Each row of a before or after table is a point. The points were changed in one or more steps. Then noise was added and the rows were shuffled. The steps act on how far a point lies along the listed directions, d1 being the first. What was done? A step turns or swaps two directions, mirrors them in a line or flattens them onto one, adds a multiple of one to another, or multiplies one. Angles are multiples of 10 degrees, from the lower direction toward the higher: turns from -170 to 170, lines from 10 to 170 but not 90. Use the fewest steps. Two steps may share a direction if one is a turn and the other turns, adds or multiplies; they go together, in the order done. Otherwise the lowest direction goes first.

Directions:
(1): [-17.3 -19.8]
(2): [-19.8  17.3]
Before, 12 rows:
[[-2.0 -3.2]
 [-6.9 -4.4]
 [-7.7 -0.4]
 [ 1.8 -0.9]
 [ 0.4  7.1]
 [ 2.9  2.0]
 [ 0.7 -4.8]
 [-3.7 -3.6]
 [ 2.7  2.4]
 [ 2.8  4.5]
 [ 4.7  3.9]
 [-5.5 -5.2]]
After:
[[ 1.5 -2.7]
 [-1.4 -1.5]
 [ 6.6 -2.7]
 [-2.6  2.9]
 [ 2.1 -5.8]
 [-1.9  8.1]
 [ 1.1 -3.8]
 [ 3.4 -3.7]
 [-1.9  4.8]
 [-3.2  6.5]
 [-5.0  0.9]
 [ 2.5  7.2]]
Steps: turn d1 and d2 by 110 degrees

Directions:
(1): [-20.3  31.0   2.6  -2.1]
(2): [-19.4  -9.5 -27.0  13.6]
Before, 10 rows:
[[ 3.3  2.1  4.1 -0.2]
 [-3.2  4.3 -1.0  0.5]
 [ 8.7  5.6 11.9 -4.9]
 [ 2.1 -2.7  0.0  3.5]
 [-5.0 -5.8 -7.4  3.7]
 [ 1.8  5.9  8.9 -4.5]
 [ 2.7 -3.2 -0.1  0.5]
 [ 0.1 -6.5 -1.8 -0.2]
 [-1.5  0.2 -1.6  1.1]
 [ 2.2  0.3  0.3  0.2]]
After:
[[ 1.9 -0.7 -0.8  0.6]
 [ 0.3 -2.9 -2.3  1.5]
 [ 0.0 -1.8 -1.7  4.6]
 [ 4.6 -1.6  2.5  0.9]
 [-0.4  4.7  2.4 -1.1]
 [-9.0  2.5 -5.5  2.5]
 [-1.7  1.8 -0.2  0.5]
 [-3.6 -4.0 -3.9  0.8]
 [13.2 -6.1  7.3 -2.1]
 [ 7.0 -2.3  8.1 -4.1]]
Steps: turn d1 and d2 by -50 degrees

Directions:
(1): [-41.9   4.2   5.7  -4.8  13.2   4.5   8.7  25.9]
(2): [  5.0  11.3 -16.7  36.1  -2.7  15.1 -18.3  21.6]
(3): [-12.4  -9.6  -8.3 -17.7 -34.8  -8.1 -28.0   8.7]
(4): [ 26.6 -12.2  -4.6 -23.5   9.9  10.0   3.8  33.5]
(5): [ -8.3  -4.3 -17.5 -12.2  -0.8  43.3   0.8 -18.6]
Before (14 x 8):
[[  1.6   0.3  -1.0   0.2   0.3  -1.0   0.1  -1.5]
 [-11.2  -2.7   1.4  -4.0   8.0   4.6   5.6  12.8]
 [  0.2  -2.2   2.2  -1.8   0.6  -2.5   1.6   0.6]
 [ -3.1  -1.7   2.4  -0.5   4.1   0.7   0.4  -1.5]
 [ -1.5   1.2  -1.1  -1.2  -0.5   5.6   0.4  -5.4]
 [  2.4  -1.4  -0.3  -6.4   0.8   3.7   2.6   4.7]
 [  6.2   4.2   3.4  16.1  23.4   5.7  13.7  -5.8]
 [ -2.6   1.0   3.2  -5.1   1.0  -0.3  -0.3   1.4]
 [ -0.1   0.3   2.0  -2.3  -0.3  -2.3  -0.3  -0.3]
 [  3.7  -4.6  -2.4   1.7  -0.4   7.3  -0.7   0.5]
 [  0.2   0.1   1.3   1.6   0.5   0.0   1.4  -1.1]
 [  3.8   2.0   2.3   2.6   3.4  -1.6   2.1  -2.4]
 [ -2.5   1.3  -0.6   3.6   0.3  -0.8  -1.7   3.0]
 [  2.3   1.3  -2.3  -0.1  -0.7  -3.9  -1.5  -0.7]]
After, 14 rows:
[[  1.3  -5.3   0.2  -3.2   3.6  -0.6  -0.8   1.7]
 [-29.6   5.8  14.0  10.8  11.1 -23.0   4.5  37.2]
 [ -3.5   0.9  -0.8  -4.0   0.1   5.8   1.0  -3.1]
 [  5.7  -0.3  -1.0  -0.8  -2.1   2.3  -1.9  -6.5]
 [  0.8  -0.9   1.2  -0.1  -0.8   0.1   0.7  -1.0]
 [  3.4  -0.3  -2.7  -0.9  -1.1   1.9  -0.7  -4.6]
 [  3.1  -5.4  -4.1   0.5  -1.1  10.8  -0.9  -1.3]
 [ -4.6   4.1  -1.0   6.4  -0.4   1.6  -0.8   5.7]
 [ -0.2   1.6   1.5   1.2  -0.1  -1.4  -1.0  -1.9]
 [ -0.8  -0.2   0.6   4.4  -0.9  -2.7  -0.6  -0.6]
 [  6.5   0.3  -5.0  -1.2  -1.0   0.9  -1.0  -5.6]
 [ -6.7  -1.2   4.3   0.9   3.3  -4.0  -0.8   2.9]
 [ -1.1  -0.4   3.3  -2.3   2.6  -5.3   1.7   7.0]
 [ -7.7   4.9   5.2   3.2   2.2  -5.2  -0.7   4.4]]
Steps: multiply d1 by 3; turn d1 and d5 by -40 degrees; swap d2 and d4; multiply d3 by 0
